Rows are points. Two turns around zero, p and q, are shown by what they do to some points. Where does a point land after both, in the order given? Backwards means that the second turn is done in reverse. Each puzzle has new turns, and all numbers are rounded.

Turn p:
[-1.1 -0.3 -2.0] => [-1.9 -0.5 -1.2]
[1.8 0.7 2.1] => [2.6 0.8 0.9]
[-5.3  3.1 -1.7] => [-5.3  3.5  0.2]
[3.7 1.2 1.8] => [ 4.2  1.0 -0.4]
[ 0.5 -0.7 -1.3] => [-0.2 -1.0 -1.2]
[ 0.5 -4.2  1.1] => [ 0.8 -4.0  1.7]
Turn q:
[-2.8 -2.0 -2.6] => [-2.4 -3.1 -1.9]
[ 2.5  1.8 -2.5] => [ 1.2  2.2 -3.0]
[ 0.3 -2.3  1.0] => [ 1.2 -2.0  1.0]
[ 0.4 -0.5 -1.0] => [ 0.3 -0.5 -1.0]
[-0.4  3.1  5.2] => [-0.4  3.3  5.0]
Where do these land?
q, then p: [0.5 4.0 0.3] => [-0.5  4.0 -0.5]
q, then p: [ 0.7 -1.6  0.0] => [ 0.9 -1.4 -0.3]
q, then p: [ 3.4 -0.4  3.0] => [4.5 0.8 0.0]
q, then p backwards: [-5.4 -2.2 -3.0] => [-2.9 -3.9 -4.4]
q, then p: [ 1.1  1.8 -1.6] => [-0.7  1.5 -2.1]
q, then p: [-0.1 -1.6  1.2] => [ 1.1 -1.3  1.1]

Turn p:
[-0.1 -2.3  2.6 -1.1] => [-1.1 -2.4  2.5 -0.6]
[-1.1  1.3  2.0  1.2] => [-1.3  1.1  1.3  2.0]
[-0.5 -0.1  2.6 -2.5] => [-0.8  0.0  3.3 -1.3]
[-3.4  0.3 -4.3  0.6] => [-2.2  1.8 -4.5 -1.4]
[ 5.1  0.8 -2.9  1.8] => [ 5.4 -0.5 -2.6  1.4]
Turn q:
[ 1.9 -1.4  1.7 -0.7] => [-0.1 -1.5  1.5 -2.1]
[-0.2  1.1 -3.2 -1.5] => [ 1.2  1.6 -3.1 -0.4]
[-1.4  1.5  0.7 -1.5] => [-1.4  2.2  0.0 -0.3]
[ 1.6  1.4 -3.8 -1.2] => [ 3.1  1.4 -2.8 -1.0]
[ 1.0 -5.5  2.2  0.8] => [-1.8 -5.6  1.2 -1.1]
[-2.9  2.8  2.4  4.1] => [-1.0  1.8  3.2  5.0]
Where do these land?
q, then p: [ 0.7 -2.4 -2.5  3.0] => [ 1.3 -3.7 -2.3  0.8]
q, then p: [-2.3 -2.1  0.0 -3.7] => [-2.7  1.6 -1.8 -3.2]
q, then p backwards: [ 4.5 -1.1  2.1  2.9] => [ 4.1 -1.9  3.1 -2.1]
q, then p: [-2.4 -0.4  0.4  1.6] => [-1.8 -0.2 -1.3  1.9]
p, then q: [ 0.2  0.9  0.7 -0.9] => [-0.2  0.7  1.2 -0.5]
p, then q: [-0.8  5.0 -0.7 -3.0] => [ 1.1  5.3  1.9 -1.3]

Turn p:
[ 0.8  0.3  1.6  0.1 -9.4  1.0] => [ 0.9  2.5  1.7  0.8 -8.5  3.1]
[ 1.6  1.2 -0.8  0.2  3.0  1.6] => [ 1.1  1.3 -0.5 -0.5  3.6  0.4]
[-2.1  0.3 -2.0  2.2 -3.1 -1.4] => [-0.8 -0.3 -2.5  2.9 -3.1  0.0]
[-0.8  0.9 -3.6 -3.8  2.2 -0.9] => [-0.6  0.1 -3.9 -3.6  1.4 -2.0]
[ 1.5 -1.3  1.0  1.2  1.6 -2.1] => [ 1.7 -1.8  1.4  1.0  1.1 -1.7]
[-0.3 -2.6  1.4  0.4  3.6  1.6] => [-0.7 -2.6  1.7 -0.5  3.6  1.2]
[-0.8  1.2  2.5 -0.4  2.1  0.2] => [-1.7  0.8  2.1 -0.2  1.9 -1.1]
Turn q:
[-0.1 -1.0 -4.2  2.9 -3.5  0.1] => [ 0.5 -1.1 -5.1  1.8 -2.8 -0.8]
[-2.0  1.0  2.9 -1.9  0.3 -0.4] => [-2.8  1.0  2.5 -1.3  0.5  0.3]
[ 0.3  1.6 -6.0  2.0 -1.4 -1.1] => [ 1.5  0.3 -6.4 -0.6 -0.4 -1.4]
[-1.5 -1.3  2.0  0.4  3.0 -3.2] => [-1.1  0.5  2.5  1.0  2.5 -3.5]
[ 1.1 -1.5 -1.7 -5.0 -1.2  1.1] => [ 0.8 -3.6  0.6 -4.1 -1.7  0.7]
[ 1.8  0.9  5.3  0.6  1.4 -0.1] => [0.6 3.0 4.7 1.3 0.5 1.1]
[0.4 0.4 1.6 1.1 1.4 3.7] => [ 0.4 -0.1  1.0  1.8  1.5  3.6]
Where do these land?
q, then p: [ 2.6  1.0  0.6  3.1  2.2 -0.5] => [ 2.6  2.3  0.6  1.9  2.4 -0.8]
p, then q: [-1.2  2.6 -2.4  1.2 -3.4 -0.1] => [-0.4  1.5 -4.6  0.0 -1.6  0.9]
p, then q backwards: [ 2.5  2.1 -2.4  0.9 -4.6  3.6] => [ 3.7  4.2  0.4  2.3 -3.1  2.4]
q, then p backwards: [ 1.4  2.4 -1.2  0.3  2.6  0.9] => [ 2.4  0.7 -1.6  0.0  2.0  2.0]
p, then q backwards: [-3.8 -1.7  3.9 -3.1 -0.6 -1.8] => [-3.3 -2.5  2.1 -4.1 -2.0 -1.7]
q, then p: [ 0.6 -1.9  0.9 -1.7  2.7 -3.5] => [ 0.7 -1.5  2.8 -0.6  0.2 -4.1]
q, then p: [-2.0 -4.6  0.6 -0.7  1.1  1.3] => [-0.9 -4.6  2.1  1.3  0.1  0.9]

Turn p:
[-6.0  2.3 -4.6 -0.5 -2.3  2.7  0.5  0.2] => [-3.5  0.8 -1.4  3.6 -1.3  6.3 -2.2  0.8]
[ 0.3  2.4 -0.8 -1.6  0.4  1.4 -4.6 -0.6] => [ 0.8  0.3  2.5 -1.4 -0.3  1.9 -4.0 -2.1]
[ 0.1 -0.1 -1.5 -1.2  0.9 -1.3 -5.2  3.5] => [ 1.5 -2.1  2.9  0.2  1.8 -0.1 -5.0  1.5]
[ 2.9  1.7 -0.3  1.8 -1.5  2.3  2.5  0.4] => [ 2.8  3.0 -1.9 -0.8 -1.5  1.1  1.8  1.0]
[-1.9 -2.9 -0.8  1.1  0.2 -0.3 -2.1 -1.2] => [-0.7 -2.3  0.5  2.8 -1.2 -1.2 -1.1 -1.4]
[ 2.5 -1.6  1.7 -2.7  3.2  1.7  2.3  0.2] => [ 2.1 -2.0 -1.8 -2.8  2.9  0.1  2.7 -1.7]
[ 0.0 -1.7  2.7 -1.7 -0.8 -0.4 -1.3  0.6] => [-0.2 -2.8  1.9 -1.7 -0.6 -0.7  0.6  0.4]
[-0.1  0.5  3.8  3.9  1.9 -0.7  5.8 -0.1] => [-0.1  3.0 -0.2  1.4  1.7 -1.8  7.1  0.5]
[ 2.2 -0.7 -0.4  1.1 -2.1 -5.4  2.1 -3.0] => [-2.6  2.1 -2.5 -1.1 -1.6 -5.6  0.1  1.0]
Turn q:
[ 5.0 -3.2  1.5 -0.1 -2.6 -0.2  0.6  1.2] => [ 2.6  0.2  4.7  1.1 -3.3  0.6 -0.5  2.2]
[-1.0 -1.4  1.3 -2.0 -2.9  0.1 -3.2  0.3] => [-1.1 -3.3  1.8 -1.7 -0.6  2.2 -2.0  0.2]
[-1.1 -1.3  2.2  1.0  2.1 -2.0 -3.9  1.5] => [-0.7 -1.0  0.1  0.7  3.4  1.0 -3.3  3.0]
[-1.6  1.9  1.3  5.0 -1.6 -2.5  2.3 -0.5] => [-3.9  3.0 -0.2  2.9 -1.0 -2.9 -2.1 -1.1]
[ 1.6  1.2 -4.2 -3.7  2.4  2.1  1.3 -4.2] => [ 4.4 -0.1 -1.6 -1.4  1.2  0.7  4.2 -4.6]
[-2.6  1.5  1.7 -0.4  2.1  3.6  4.0 -0.7] => [-2.8 -0.2 -1.2  0.3  1.0 -2.0  5.6 -0.1]
[-3.1 -2.7 -0.5  1.6  1.7  1.4  2.7  0.2] => [-1.3 -1.5 -3.0  3.5 -0.6 -0.6  2.3  1.2]
[ 3.8  3.0 -2.8 -2.0  0.5 -4.5 -0.3  1.3] => [ 4.7  2.7 -0.1 -3.4  0.1 -2.6 -3.1 -0.9]
[-1.1  1.0 -0.6  0.5 -1.6  2.0 -3.4  0.8] => [-2.0  0.2 -0.6 -2.0 -0.1  3.5 -1.0  0.0]
Where do these land?
p, then q: [-2.2  0.5  1.3 -1.2  0.7 -3.0 -3.6  5.0] => [-1.4 -1.6  1.3  0.6  3.3  0.2 -1.0  6.1]
q, then p: [-1.0  2.6 -3.5  1.9  2.1  0.3 -0.6 -3.0] => [-0.4  3.4 -2.3  0.8  0.6  1.0 -1.8 -3.9]
p, then q: [ 0.2 -3.1  0.0 -1.0 -1.1  2.8  0.2  2.5] => [ 2.1 -0.5  0.7  1.5 -3.1  1.8  1.2  2.2]
q, then p: [-2.2  0.9  2.4  0.7  1.3  2.5  1.0 -1.6] => [-2.1  0.3 -0.8  2.6  1.9  0.7  2.6 -0.6]
q, then p: [-2.1  0.4  0.4 -0.9  0.6  1.4 -2.2 -2.8] => [-0.2 -1.5 -1.2  1.4  0.8  0.8  1.2 -3.5]
p, then q: [ 3.9  3.4 -1.0 -2.7 -1.1 -2.5  2.8 -0.4] => [ 2.1 -0.9 -2.7 -5.9  1.0 -1.4  0.0 -0.8]
p, then q: [-2.9 -3.9  2.4  1.2 -3.2 -2.1  2.6 -0.8] => [-2.3 -1.9 -2.1  2.7 -4.4 -3.1 -1.6  0.9]
p, then q: [ 0.4 -3.4 -3.2  2.7 -1.6 -3.0  4.0  3.0] => [ 1.6  3.1 -4.6  0.7 -3.1 -1.1 -3.5  3.0]
p, then q backwards: [ 3.9  3.7  4.4 -2.4  1.5 -0.5 -3.1 -1.5] => [ 3.8  5.4  1.2 -4.0 -1.9 -0.9 -1.4 -0.8]
p, then q backwards: [ 0.4  1.4 -1.0  2.7 -2.3  3.6  0.3 -1.5] => [ 2.4 -0.9 -3.6  2.3 -1.8  1.6  0.9 -0.1]
p, then q: [ 1.6 -2.5 -2.2 -1.1  3.2  0.5 -1.5  1.0] => [ 3.9  0.3  0.2  2.1  1.8  2.2 -0.9  0.3]
